Every row gives one point. Examples show where two turns around zero, p and q, send a point. Write where each new point lands after one turn and then the other. Backwards means that the second turn is done in reverse. Each puzzle has new turns, and all numbers are rounded.

Turn p:
[-0.36 -0.36] => [-0.44 -0.26]
[0.40 0.03] => [ 0.39 -0.07]
[-0.04  0.33] => [0.04 0.33]
Turn q:
[0.12 0.10] => [0.13 0.09]
[-0.55  0.10] => [-0.54  0.16]
[-0.37 -0.03] => [-0.37  0.01]
[ 0.39 -0.27] => [ 0.36 -0.31]
[0.41 0.10] => [0.42 0.05]
Where do these land?
q, then p: [0.29 0.36] => [0.40 0.23]
q, then p backwards: [ 0.16 -0.05] => [ 0.17 -0.03]
q, then p: [-0.45 -0.31] => [-0.53 -0.13]

Turn p:
[-0.25  0.14  0.53  0.08] => [-0.18  0.01  0.58  0.07]
[-0.10 -0.21 -0.27  0.15] => [-0.17 -0.16 -0.30  0.08]
[-0.31  0.09 -0.28 -0.55] => [-0.23  0.24 -0.18 -0.59]
[ 0.65 -0.21 -0.25  0.11] => [ 0.56 -0.19 -0.39  0.19]
[-0.27  0.24 -0.25  0.24] => [-0.34  0.26 -0.16  0.21]
[ 0.28 -0.06  0.51 -0.03] => [ 0.35 -0.18  0.44  0.03]
Turn q:
[-0.28  0.24 -0.01 -0.18] => [-0.30  0.23 -0.13 -0.07]
[-0.04  0.35  0.31  0.14] => [-0.09  0.37  0.29  0.11]
[ 0.05 -0.09  0.14 -0.17] => [-0.03 -0.07  0.11 -0.20]
[-0.18 -0.73  0.11  0.40] => [-0.09 -0.74  0.21  0.38]
[ 0.45  0.23 -0.54 -0.20] => [ 0.52  0.21 -0.47 -0.22]
Where do these land?
q, then p: [-0.08  0.30 -0.19  0.20] => [-0.04  0.27 -0.12  0.29]
p, then q: [ 0.22 -0.27  0.54  0.05] => [ 0.15 -0.35  0.51 -0.10]
p, then q backwards: [ 0.13 -0.45  0.02  0.50] => [-0.17 -0.48 -0.22  0.40]
q, then p backwards: [ 0.06 -0.17 -0.19  0.19] => [ 0.21 -0.17 -0.04  0.18]
p, then q: [-0.30  0.10  0.20 -0.45] => [-0.35  0.15  0.11 -0.43]
p, then q backwards: [-0.03  0.49 -0.39 -0.49] => [ 0.12  0.63 -0.13 -0.46]

Turn p:
[ 0.11  0.11  0.10  0.28 -0.35 -0.14] => [ 0.16 -0.06  0.04  0.32 -0.33 -0.11]
[ 0.28 -0.18  0.18  0.21  0.27 -0.08] => [ 0.25  0.07  0.22  0.19  0.33 -0.06]
[-0.58 -0.14  0.21 -0.14  0.07  0.03] => [-0.57 -0.18  0.10 -0.13  0.10 -0.19]
[ 0.81  0.10  0.22 -0.04 -0.06  0.03] => [ 0.68  0.34  0.35 -0.02 -0.13  0.09]
[ 0.02  0.69 -0.54 -0.46  0.08 -0.37] => [-0.04  0.66 -0.75 -0.26 -0.25  0.01]
[-0.40 -0.33  0.00  0.34  0.04  0.62] => [-0.36 -0.59  0.22  0.13  0.20  0.43]
[-0.25 -0.26 -0.18 -0.18 -0.04 -0.09] => [-0.13 -0.25 -0.20 -0.23  0.09 -0.16]
Turn q:
[-0.17  0.20 -0.46 -0.43 -0.01 -0.40] => [ 0.11  0.16 -0.55 -0.35  0.23 -0.33]
[ 0.13 -0.52  0.01  0.07  0.19  0.09] => [ 0.09 -0.48  0.03  0.32  0.01  0.02]
[-0.15  0.20  0.14  0.72 -0.35  0.79] => [-0.66  0.28  0.28  0.32 -0.39  0.70]
[ 0.08  0.27  0.35 -0.02  0.21 -0.28] => [ 0.17  0.21  0.39 -0.11  0.17 -0.24]
[-0.24  0.33  0.24  0.00  0.26 -0.29] => [-0.11  0.23  0.28 -0.20  0.31 -0.31]
[ 0.22 -0.36 -0.32 -0.04  0.08 -0.18] => [ 0.25 -0.24 -0.32  0.27  0.01 -0.16]
[ 0.44  0.11  0.32  0.06 -0.23  0.00] => [ 0.34  0.18  0.30  0.03 -0.33  0.11]
[ 0.14 -0.40 -0.41 -0.29  0.19  0.49] => [ 0.14 -0.48 -0.42  0.13  0.20  0.47]
[-0.44  0.16  0.14 -0.08 -0.34 -0.22] => [-0.32  0.13  0.00 -0.42 -0.21 -0.27]
Where do these land?
p, then q: [-0.29 -0.02 -0.83  0.16  0.03  0.23] => [-0.23 -0.33 -0.65  0.30  0.17  0.39]
q, then p: [-0.38  0.16  0.15 -0.17 -0.35  0.18] => [-0.33 -0.07 -0.02 -0.44 -0.25 -0.03]
p, then q: [ 0.48 -0.04  0.26 -0.07  0.02 -0.01] => [ 0.38  0.18  0.34 -0.04 -0.07  0.07]
q, then p: [-0.21 -0.25 -0.26  0.01  0.09  0.30] => [-0.16 -0.36 -0.13 -0.03  0.25  0.18]
q, then p: [1.09 0.06 0.27 0.06 0.19 0.15] => [ 0.71  0.22  0.66  0.39 -0.13  0.42]
p, then q: [-0.13 -0.21  0.11 -0.53  0.07 -0.25] => [ 0.22 -0.05 -0.11 -0.41  0.22 -0.37]
p, then q: [-0.29  0.59  0.22  0.15  0.12 -0.53] => [-0.47  0.66 -0.07  0.01  0.00 -0.37]
p, then q: [ 0.18 -0.06 -0.10  0.26 -0.23 -0.10] => [ 0.13  0.01 -0.04  0.32 -0.24  0.00]
q, then p: [-0.44 -0.24  0.17  0.12  0.05  0.03] => [-0.33 -0.26  0.05 -0.04  0.14 -0.31]

Turn p:
[-0.19  0.33 -0.10 -0.38  0.44 -0.07 -0.62  0.00 -0.19] => [ 0.01  0.14 -0.32 -0.31  0.33 -0.26 -0.48  0.53 -0.14]
[ 0.53 -0.39  0.10  0.44 -0.14 -0.14  0.42  0.47 -0.48] => [ 0.55 -0.10  0.70  0.44 -0.10  0.16  0.24 -0.25 -0.41]
[ 0.15 -0.42  0.29  0.21 -0.32 -0.66  0.43  0.29 -0.20] => [ 0.10 -0.21  0.64  0.38 -0.42 -0.40  0.30 -0.22 -0.30]
[-0.25 -0.20  0.14  0.00  0.32  0.41 -0.19 -0.54  0.32] => [-0.49 -0.30 -0.29 -0.37  0.25  0.29 -0.23 -0.24  0.13]
[-0.13  0.22 -0.03 -0.22 -0.16 -0.01 -0.17  0.34  0.27] => [ 0.10  0.05 -0.07 -0.01 -0.21 -0.13 -0.10  0.34  0.39]
[ 0.13 -0.20  0.06 -0.33 -0.25  0.04 -0.18  0.30  0.20] => [ 0.23 -0.19  0.06 -0.22 -0.43  0.03 -0.04  0.21  0.16]
[-0.25 -0.10 -0.40 -0.08 -0.19 -0.01 -0.08 -0.03 -0.24] => [-0.02 -0.09 -0.34  0.19 -0.06  0.04  0.20  0.29 -0.23]
[-0.10  0.38 -0.27 -0.15  0.22  0.34 -0.32 -0.19  0.20] => [-0.02  0.19 -0.51 -0.25  0.30  0.14 -0.19  0.16  0.26]
[ 0.27  0.09  0.32 -0.10 -0.34 -0.12  0.24 -0.15 -0.69] => [-0.05  0.49  0.33  0.08 -0.33  0.09  0.07 -0.08 -0.62]
[ 0.55 -0.16  0.03  0.50 -0.34 -0.47  0.27 -0.05 -0.06] => [ 0.37  0.03  0.22  0.34 -0.26 -0.24  0.23 -0.67 -0.23]
[-0.53  0.39  0.01  0.24  0.25  0.40 -0.20 -0.03  0.36] => [-0.36  0.03 -0.29  0.16  0.39  0.17 -0.35  0.12  0.57]
[-0.19  0.07 -0.13 -0.14  0.51  0.28  0.41 -0.39  0.50] => [-0.42 -0.05 -0.11 -0.41  0.53  0.11  0.35 -0.17  0.43]
Turn q:
[ 0.36  0.12  0.09 -0.19 -0.04  0.39 -0.42  0.54 -0.13] => [ 0.37 -0.19  0.06 -0.23 -0.22  0.52 -0.17  0.34 -0.37]
[ 0.15 -0.07 -0.03  0.17 -0.41  0.20  0.21 -0.19 -0.31] => [ 0.03 -0.19  0.05  0.28 -0.05 -0.17  0.24 -0.21 -0.43]
[-0.35  0.20 -0.15 -0.02 -0.50  0.23 -0.21  0.42  0.12] => [-0.08  0.10  0.11 -0.10 -0.79  0.20  0.09  0.04 -0.11]
[ 0.32 -0.33 -0.27  0.27 -0.11  0.14 -0.13 -0.48  0.29] => [ 0.07  0.02 -0.16  0.66  0.18  0.28  0.00 -0.38  0.06]
[ 0.12  0.04  0.18 -0.49 -0.06 -0.27  0.06 -0.15  0.37] => [ 0.15 -0.06 -0.08 -0.40  0.10  0.06 -0.04 -0.45  0.34]
[-0.35 -0.56  0.05  0.27  0.41  0.38  0.35 -0.32  0.41] => [-0.44 -0.23 -0.23  0.47  0.29  0.12  0.48  0.17  0.57]
[-0.01  0.35  0.04 -0.32  0.31 -0.15 -0.25 -0.35 -0.40] => [-0.30  0.05  0.23 -0.33  0.41 -0.02 -0.44 -0.10 -0.24]
[-0.17  0.57  0.32  0.25 -0.23 -0.28  0.03  0.56  0.39] => [ 0.38  0.53  0.39 -0.39 -0.45 -0.08  0.29  0.18  0.26]
[ 0.61 -0.28 -0.35 -0.23  0.16  0.06  0.31 -0.20 -0.30] => [ 0.15 -0.23 -0.61  0.11  0.47 -0.06 -0.09 -0.16 -0.41]
[-0.34  0.36 -0.14 -0.12  0.04 -0.09 -0.12  0.14  0.09] => [-0.25  0.32  0.07 -0.30 -0.24  0.04 -0.10  0.06  0.06]
[-0.34 -0.40  0.26  0.41  0.43 -0.59  0.17  0.02 -0.54] => [-0.12 -0.14  0.17  0.23  0.29 -0.88 -0.26  0.51  0.27]
Where do these land?
p, then q: [-0.38  0.10  0.08 -0.26 -0.23 -0.28 -0.25 -0.36  0.34] => [-0.26  0.22 -0.16 -0.03 -0.52 -0.22 -0.27 -0.29  0.22]
p, then q: [-0.04  0.16  0.12 -0.19 -0.14  0.48 -0.47 -0.40  0.41] => [-0.39  0.08 -0.23 -0.04 -0.39  0.59 -0.23 -0.33 -0.01]
q, then p: [ 0.04 -0.01  0.45  0.18 -0.23  0.23  0.42 -0.05  0.03] => [-0.14 -0.03  0.50 -0.04  0.00 -0.01  0.40 -0.28 -0.07]
p, then q backwards: [ 0.15  0.37 -0.32  0.29  0.11 -0.36 -0.50  0.24 -0.37] => [ 0.57 -0.16 -0.29  0.39  0.12 -0.45  0.01  0.14 -0.33]
q, then p backwards: [ 0.13 -0.52 -0.32  0.28 -0.39  0.03  0.43 -0.16  0.09] => [-0.11 -0.07 -0.49  0.49 -0.42 -0.38  0.06 -0.12  0.10]
q, then p: [-0.45 -0.46  0.09  0.01  0.41  0.23 -0.31  0.49 -0.38] => [ 0.28 -0.65  0.20  0.34 -0.32  0.03 -0.21  0.52  0.23]
q, then p: [ 0.32  0.46 -0.21 -0.02 -0.11  0.30  0.43  0.00  0.48] => [-0.07  0.60 -0.04 -0.14  0.28  0.33  0.55 -0.03  0.03]
p, then q backwards: [-0.08  0.01  0.14  0.26 -0.03 -0.51  0.43 -0.28  0.17] => [-0.30  0.01  0.03  0.15 -0.33 -0.15  0.36 -0.51 -0.06]
p, then q: [ 0.04  0.07  0.04 -0.17  0.24  0.51  0.19 -0.16 -0.25] => [-0.32 -0.14  0.01 -0.33  0.11  0.30  0.18  0.27 -0.19]
q, then p: [ 0.36 -0.52  0.05  0.13  0.52 -0.44 -0.25  0.50 -0.15] => [ 0.94 -0.36 -0.02 -0.07  0.08 -0.24 -0.33  0.06  0.19]
p, then q backwards: [-0.10  0.34 -0.12 -0.51 -0.15 -0.19 -0.11  0.18 -0.36] => [-0.11  0.27 -0.20  0.33  0.19 -0.08  0.11  0.54 -0.22]
